Each wall is flat, endless, passes through zero and stands at right angles to its row. A trip goes straight from one point to another. Which walls does it cross, in order?
In the rows, zero is written as 128.

Walls:
(1): [105  96 132]
(2): [116 123 138]
(3): [106 172 164]
(4): [112  82  90]
Trips:
[121 137  79] to [136 123  74] => none
[128  89  75] to [149  67 116] => none
[128  98 124] to [ 79  42 120] => none
[124 209  43] to [60 87 97] => 4, 3, 1, 2
[ 96  96 131] to [167 139 176] => 3, 4, 1, 2

Walls:
(1): [103 153  78 176 109  85 228 163]
(2): [141 148 115 139 180 162 145 136]
(3): [139  97 124  73 109 146 135  66]
Trips:
[173 163 180  52 153 188 172 119] to [134  30 157 157 147 190 151 160] => none
[133 116 127 170 153 102 173 163] to [146 121 107 125  66 156 146 151] => 2, 3
[148  54  81 159  78 111  77 119] to [107 109 130  93  95 162 166 106] => 1
[186 152 147 119 103 105 135  96] to [ 82  68 101 120 141  67 179 140] => 1
[123 136 212 127 174 186 155 204] to [104 183 144 173  94 114 104  81] => 2, 1
[153  91  70 141 127 132 122 114] to [ 92  86 135  80  86  96 149 136] => 2
[163  77  84 148 174 135 225  73] to [117 107 181 125  62 131  95  65] => 2, 1
[ 98  85  86 123  89 120 112 128] to [183 174 171 149 158 154 165  49] => 1, 2
[ 92 111 129 152 111 164  79  97] to [132 104 173 157  95 141  87 147] => 3
[152 110 156 135  96 195  99 121] to [114  98  51 117 100 106  29  69] => none

Walls:
(1): [132 175 120 160 225  99 139  59 142 100  69]
(2): [164 142 156 105 134 101 144 145 130 132  52]
Trips:
[130 153  80 175 116 177 139 128 107 151 107] to [141 143  50  46 139  37  78 154  62 168 141] => 1, 2
[ 69 155 102 173 135  78 151 161  91 151  37] to [164 171 175 121  89  94 143 114  99 111  85] => none
[155 145 145 123  97 177 142 164 154 150 138] to [160 114 154 152  82 124  80 147  35 155  83] => none
[140 120 142 184  70 101  98 123 157 181 151] to [ 58 147 110 197 125  72 153 100 215  81 147] => 1
[112 135 214 152  81  62  71 111 143  99 202] to [123 231 150 147 155 174 111 143 161 129 149] => 1
[139  98 141 201 137 109 124 156 162 120 171] to [120 179 122 119 161 173  81  82 124  86 113] => 1
[117 148  54 141  86  60 106 120 123 168 101] to [ 72 158 121 114 123  55 112 162 130 161 148] => 1, 2
[125 112  96  98 100 137 146 119 106 169  79] to [ 86  90 154 131 115 189 208 146 152 111  58] => none

Walls:
(1): [ 69 103 103  68 170 125 165 126 182 148 156 198 121 119]
(2): [146 157 114 133 137 101 141 162 149  34  56 181 119 152]
(3): [102 150  96 140 195  97 124 176 169 142 130 159 100 129]
(4): [158  79 140 182  63 174  17 143  36 122  90 123 114 151]
(5): [171  99 129  96  84 141  97 167 127 101  92 131 159 112]
Trips:
[129 143 158 138 132 203  78 147 127 171 127  89 122 164] to [128 152  63  64 100  82 145 123  60 172 140 228 112 122] => 1, 3, 5, 4, 2
[101 148  81  50 186 213  77 131 141 120 175 147 181 109] to [178  70 124  64 108 147 147 144 123  82 156  86 160  76] => 3, 1
[143 151 104 161 200 116 100 137 100 125 124 134  99 190] to [107 149 127  69 120 118 182  91  85 184 118 129 194 133] => 4, 1, 2, 3
[136 130 153 122 159 171 152 119 154 142  99 200 120 111] to [189 147 136 173  99  40 165  89 207 100  45 104 156 156] => 5, 1, 3
[ 58 181 109 129  83 123 128  74 154 152 107 116 118 141] to [123 138 105 147  40  81  59 145 126  80 191 102 155 121] => 1, 4, 5

Walls:
(1): [143 128 106  80 105  67 111  49 151 105 176 131 158 157  89 225  96 133
 142  24 144 167  42 146]
(2): [129 116 159  88 138 117 138 124 101 109 103 168 123 133 101 150 113  97
 141 198 130 100 129  92]
(3): [ 59  87 145 124 135 157  71  77 159 112 109 140 140 116 123 176  60 171
 132  41 139 178 124 169]
(4): [ 58  76 108 212 137 171 156 115 100 155 125 137 129 131 103 107 120  85
 114 120 100  93  99  79]
(5): [136 113 155 110 118  86 125 186 123 110  90 118  65 155 146 155  92 161
 138 171 144 108 158  99]
Trips:
[100  59 193 121  77 108 138  65 156 132  97 105 117 184 135  87 180 129
 127 139 132  71 201  72] to [123  91 115 192  89  78 181 204  86 117 171 114 168 109  93  83  51 172
 197 103 198  95  61  76] => 1, 2
[ 50 100 126 118 146 116 102 131 151 112 130 101 120  67 171 166 166 116
 137 107 119 130  97 103] to [171 147 115  92  75 117 131  57 121 134 109 112  39 209 145 122 135 164
 138 127 128 126  73  77] => 5, 4, 2, 3
[ 59 146 123  57 134 156 113 117  65 203  89 153 103 164 111 110 115  87
 159 168  80 111 131 126] to [154 107  96 105  76 110  83 144 182 147 155 136 196 120 132 144  78  96
 112 135  95 170 134 133] => 5, 3, 1, 4, 2
[101  64  62 143  18 108 137 132 152 166 170 151  63 112 136 142 149 120
  59  51 144  85 156 145] to [184 157 118  96 175  50 123  88 127  70 104 128 119 118 141 123 118  25
  95 166 163 230  71 170] => 4, 3, 2
[115 143  73 194 172 144  79  98  92 118 128 176 162  74  97 161 182 141
 143 167 121  87 112 165] to [ 89  92  77 126  96 116 130 158 176 123 152 148  84 179 131 207 120  76
 101 157  40 101 126 138] => 1, 5
[118 128 162 140  69 162  23 137 192  81 125 194 177 132  65  87 143 120
 131 146  45  69  95 185] to [131  90 192  60 121 168 118  92 133 155 228 223  96 143 131 105  96 114
 173 161 187 142 195 125] => 4, 5
[ 68  99 138 117 135 154  78 143  77 152 111  82 198  99  91 177 116 147
 151  87 120 193  29 142] to [116 119  81 121 139 143 113 144 128  50  99 151 124 168 121 201 100  35
 102 103 121 164 132  92] => 2, 5

Walls:
(1): [ 83 115 154  53 102  98  94  86  78 133 151 192  96  66 156  81 131 137
 181  48 127 115 165 182 147 148 120  90 161 177 167 145 141  60 124  68
 169  81 109 134 169 128 225  39 160  89  90 171]
(2): [ 98 145 156 185 220 157 112 136 185 152 123 158 110 133 155  59  94 165
 104 232 106 116 127 132 192 117 114 161 140 180 129 119  77 149 128 167
 115 129  81 165 128 114 125 136  53  65 201 165]
(3): [ 96 111 169 138 124 120 125 186 150 129  76 125  97 177 153 134 173  80
 130 134 118 146 118  89 178 221 171 167 142 127 167 114 109  72 106 163
 110 162 126 137 124  81 146  17 128 109 164  83]
(4): [117 116 157 108 173 105 156 142  94  75 166 186 113 108 106 105 143 145
 154 151  86  60 117  87 106 192 153  86 112  88 206 122  93  95 139 109
 134 172  80  89 130 167 176 153 122 162 113  83]
(5): [150  64 103 124 157 161 178  86 126 115 127 146 130 109 148 160 133 223
 174  78 119 140  82 124 100  99  97 177  51 101 114 114 148 159 136 108
  54 136  94 189  76  75 120 149 124 129  82 201]
Trips:
[142 150 102 137 125 110 137  96  85 145 148  81 126  95 108 130  58 205
 179 135 168 148 143 168 169 106 130  51 106 102  67 138  94  42 137 113
  90 140 200 105 123  92 148  83 161 160 202 113] to [136 174  62 138 153 212 164 137 163 143  95 113 157 193  87  84  91 127
 135 178 113 168 115 171 156 125 115 124 211 131  79 111 121 189 131 146
 176 135 144 190 139 130  71 170 146 102  46 138] => 1, 2
[183 167  95 115 117 157 126 168 134  98 107  98  91  99 131 186  69 109
 223 245 174  86  75 134 186 143  77 173 130 177 136 103 116 113 196  89
 200 164 185  26 169 165 187 124  60 130 120 138] to [135 119 106 140  89  87 131 159  85 104 123  95 152 113 187 127 150 169
 144 134 117  91  97 137  91  67 112 175 178 171 191  41 122 128 110 176
 141  51 126 109 109 134 107 133 142  82 155 156] => 1, 4, 5
[102 112 118  38 131 142 117  88 120 153  68 140 135  93 136 127 141 117
 145 104 158 158 151 177 108 156  74  51 109 143 111 100 133  82 113  72
  87 157  64 147 150 182 162  54 166 191 121 169] to [122 122 101 117 141 124 118 156 106 190  97 130 134 157 146  95 104 170
 131 128 135 152  88  83 148  81  96 149 117  70 141 133  93 125 163 201
 163 171 141 162 117 163  11  99 121 162 158 120] => 3, 4, 1, 2
[188 211 106 167 150 136 122  95 163  58  98 135 152 107 168 142  95 164
  85 191 100 162 179 126 134 117 118 138 184 196  84  67 149 156 138 116
 150 133 193 111 104 189 139  95 162 137 128  80] to [176  86 118 240 123 114 142 120  95 102 150 126  55 115 106  83  79  78
 187  73 145 156 115 121 120 106 124 103  84  78 109 107  63  90 101 100
 116  82 110 150 113 132 204 175 178  80  95  50] => 2, 4, 1, 5
[ 89 128 186 180 123 198  84 220 146 148 151  60  77 157 100 126 133 137
 135  40  92 118 226 117 105  92 183 105 124 112  88 168 130  83 141 165
 118 214  46  84 165 157 111 193  99 129 158 106] to [185 189 173 102 145 115 170  94 117 116 159 171 108  95  76  38 100 129
  87 144 105  87  96 106 133  60 192 125 146 101  98 122 138 166 172 206
  89 110 110 162 157 120 179 133 143  89 174  95] => 3
[200 195 139 122  93 116  70 132 108 114 135  83 143 119 130 145  85 131
 150 125 105 170 168 183 105 121  72 112  93 108 175 156 144 123 180  77
 152 165  92  62 172 136 115 140  96  68 136 152] to [135 121 172 144 129 138 198  89 139 213 232 158 105  98 202  62  49  98
 154  74 131  63 208  94 235 136 118 122 129  83 166 117  88 125 120  79
 130  72  99  69 159  90 134  58  68 148 127  82] => 4, 2, 3

Walls:
(1): [147 144 120  98 156 102 117 154 175 128 145 103  75  58 188 126 164 153
 164 182 103 124 100  84 102 136 161 109  69 159 105 163 112 161  50 153
  73 150 107 169 197 151 142 103 122 102 158 172]
(2): [111 134 104 131  88 139  69 112 118 126 159  21 136 121 124  71 117 104
 164 160 106 113  99 113 131 100 144  83 110 120 171 130 134 140 169 119
  97 115  86 119 145 107 176 112 147 160 155 100]
(3): [ 99 108 137 171 100 152 115 147  27  60 139 175  19 128 102 144  99 102
 145 151 125 155 145 113 175 142  92 162 191 156 134  95 129 123  75 117
  97 149 149 148 143 152  85 122 122 143 140 104]
(4): [147 132 192  57 102 127 124 144 154 185 118 157 108 139 113  75 123 149
 116 107 208 142 130  32 193 149 142 120 114 107 112 135 175 184 106 124
 150 130 198 110 150 128 163 117 139 115 206  99]
(5): [199  78 129 139  78 133 112  78 129 113 200 182  86 125 150  80  75 127
 143 137 123 208  73 135 126  97 102 147 133  67 105  87 109  84 195 110
 123  67 144 161 158 167 140 143  46 141  91 141]
(6): [126 145 128  66 114 121 118 170 159  85 180 185 133  80 133 126 132 145
 147 156 187 121 143 202 109 122 160 106 181 173  79 117  91 157 107 145
  83 130 176  73 102 118 160  97 124 175  94 117]
(7): [138 123 169  60 128 143  98 124 111 160  65 168 149 129 194 162 103 127
  94 144 110 151  98  84 147 116  80 123 156 105 105  94  71 133 128 104
 160 103  50 119 185 179 194 140 154 105 134 128]
Trips:
[107 158 165 137 108 201 132 107 161 116  87 145 140 120 128 105 150 173
 124 106  94 137 176 130 109 144 129 148 200 132 169 126 126 106  71 199
  80 158 184 103 130 116 110 150 133  27 102  95] to [140  95 140 170 175  86 108 143  95 190 121 126 166 131 127  97 144  50
 150 170 133  94 135 162 180 141 152 139 191  89 126  97 122  94 111  75
 201 115 146 161 123  96  86   7 131  64  82 121] => 4, 6
[ 94  33 139 119 144 149 159  70  85 102 143 175 149 165 190  56  57 131
 170  57 110 158 132 114 140 115 116  87 140 131 103 169 169 129  37 100
 127 154 105  55 163 139 130 193 128 144 166  88] to [137  83  91  78 119 204 201 139 116 210 161  68 114 127  48 154  64  99
 115 173 110 145  91 115 166  92  58 157 136  45 122 109 145 133 133 134
 142  78 132 127  56 192 155  79 143 105 130 140] => 2
[ 75 116 133  96 172 211 147  96 133  98 168  89 147 112  76 131 151 136
 130  66 141 163  82 193 132 126 181 134 134 152 109  91  77 145 182  73
 124 153 110 121 128  92 101  52 129 180 124 158] to [137 183 125 141  62 145 145  68 125 145 177 131 141  77  92 183 113 194
  93 141 155  64 158 186 158 166  74 133 154 112 147 227 116  66 177 147
 131 151  83 120 169 129 215 134 164 120 182 125] => 7
[130 102 148  95 113 168 141 209 123 174 124 116 100  80  87  70 149 125
 149 131 139 192 122 107 147 183  73 164 202 130 124 159 132 139 130  91
 122 110  50 129 157 106 132  40 106 122 132 189] to [ 94  45 158 146 114 135  82  88 122 130  79 180 172 113  77 129 114  92
 159 150 151 129 185  40 191  79  90 143  67 183  69 182 201  77 213 127
 134 154 100 124 163 192 125 110  74 153  91 175] => 6, 1, 2
[186 128 156 119 123 113 157 142 169 168  46  89 151  95  60  93 150 159
  96  55 131  83 119  90  87  99 116 153  56 175 190 137 169 134 137 129
 149 115 106 100 107  78 200 130 149 141  77  89] to [ 90 186 118 110 131  63 100 134 104 157 105 134 112  29 176 138 124 121
 171 112  98 113 164  65  92  89 132 120  93  66 113  81 128 127 226 157
 196  45 154 121 166 132 118 100 151 171 118 125] => 7, 1, 5

Walls:
(1): [ 85 149 115 137 146  73 130 124 156 181 145 156 145 119 149 154  78 111
 152 155 149  92 156  83  87 117  95 108 116 155 133 128 104 114 127 123
 143 107 157 177 124 109 121 152  91 139 166 143]
(2): [146 129 144 117 128  78  74  82 188 144 124 101 109  92 125  71  69 115
 110 100  36 209 201 150 161 105 123 140 153 121 109 128 190  77 180 188
 108 156  96 125 154 137 161 144  88 108 171 140]
(3): [ 99 183  89 127 158 186 126 143 223 145 117 178 114 176 108 135 109  85
 143 101 223 131 166 111  91 103 123  97 199 151 185  61 146 123  73 111
 168 112 112 166 125 106 166 104 209 106 167 151]
(4): [188  86 105 152 157 115 137 145  84  95 106  84  71 142  92 116 147 107
 166 148 128  77 188  93 127 178 161  93 106 134  78  85  87 112  70 119
 101 125 174 116 136 115 155  91 145 152 119  90]
(5): [166 162 136 162 175 128 154 143  84  99 201 128 116 158 152 136 126 145
 156 150 132 137 103 147 114  22 118 189 114 168  88 102 160  51  96 120
  83 173 154 181 155 111 117 130 173 112 168 101]
(6): [180 102 210  91 100 101 202 165 135 103 119 108  80 110 121 146 129 116
 155 124 117 187 179 143 154 136 126 116  79 119  54 155 175 196  69  76
  89 123 185 138 119 115  86 178 121 107 169 163]
(7): [ 59 126  87 181 177 142 140 159 123 139 168 121 126 140 129 170  79 141
 155 146  77  84  71  89  93  92 167  98  93 141  92 141 128 140 169  86
 141 133 104 127 140 157 172 161 113 133 101 165]
Trips:
[148 170 201 135  96 171 114 173  79 161 131 143  56 112 141 114 110 146
 106 166 152 172 171 125 150 119 113 176 162 117 155 134 157  81 132  60
 117  92 139  96 143 135  63 122 152  90 147 175] to [126 123  93 167 125 118 170 170  89  92 145 142 148  98  62 139 110 133
 101 139 118 116 138 118 155 180  54 124 141 129 100 154 142 140 213 136
  52 159 120  77 184 137 150 156 124 145 136  81] => 3, 4, 7, 5, 6
[166 166 143 158 151 171 132 163 116  90 163 100 123 205  84 122 160 114
 178 124 124 174 195  78  97  51 143  93  94 175  69 183  66  87 124 149
 145 126  91 170 150 123 123 159 113 178 125 106] to [ 91 168 114  95 169 151  99 103  99 190 142 121 158 165 103 165  62 108
 134 125 105  69 150  50 187 127 184  80  71  96 187 167  84 135 141 111
 154 153 128 182 106  96 137 193  97 103  92 178] => 6, 5, 4
[103  87 132 133 135 142 122  93 112 132 129  97  53 112 143 123 133  99
 162 123 170 120  72 127 156 231 115  99 111  72  92 111 133 167 149 157
 187  71 121 105  99  90 158  87 114 142 120  93] to [110 108 129 134 103 125 211 121  41 116 145  97 143 150 151 124 104 115
 137 114 105 117 144  99 148  91  98 120 136  74  89 148 129  91 122 132
 113  93  88  68 194 220 131 100 119 125 136  95] => 7, 6, 5, 2
[120 163 115 107  88 101 154 102 151 178  80 158 120 109 177 114 142  87
 140 155 140 108 115  99  94 140 108  92 105 116 169 133 118 141 201 178
 166 119  96 139 139  99 115 104 119 220 137  78] to [145 197 114 138 162 190 101 115 119  64  97 122 162 141 128 176 130 149
  60 134  98 111 121 194  82 125 161  82 114 167 115 133 160 170 142 134
 176 116  76 159 172 116 140 136 122 195 105  89] => 7, 1
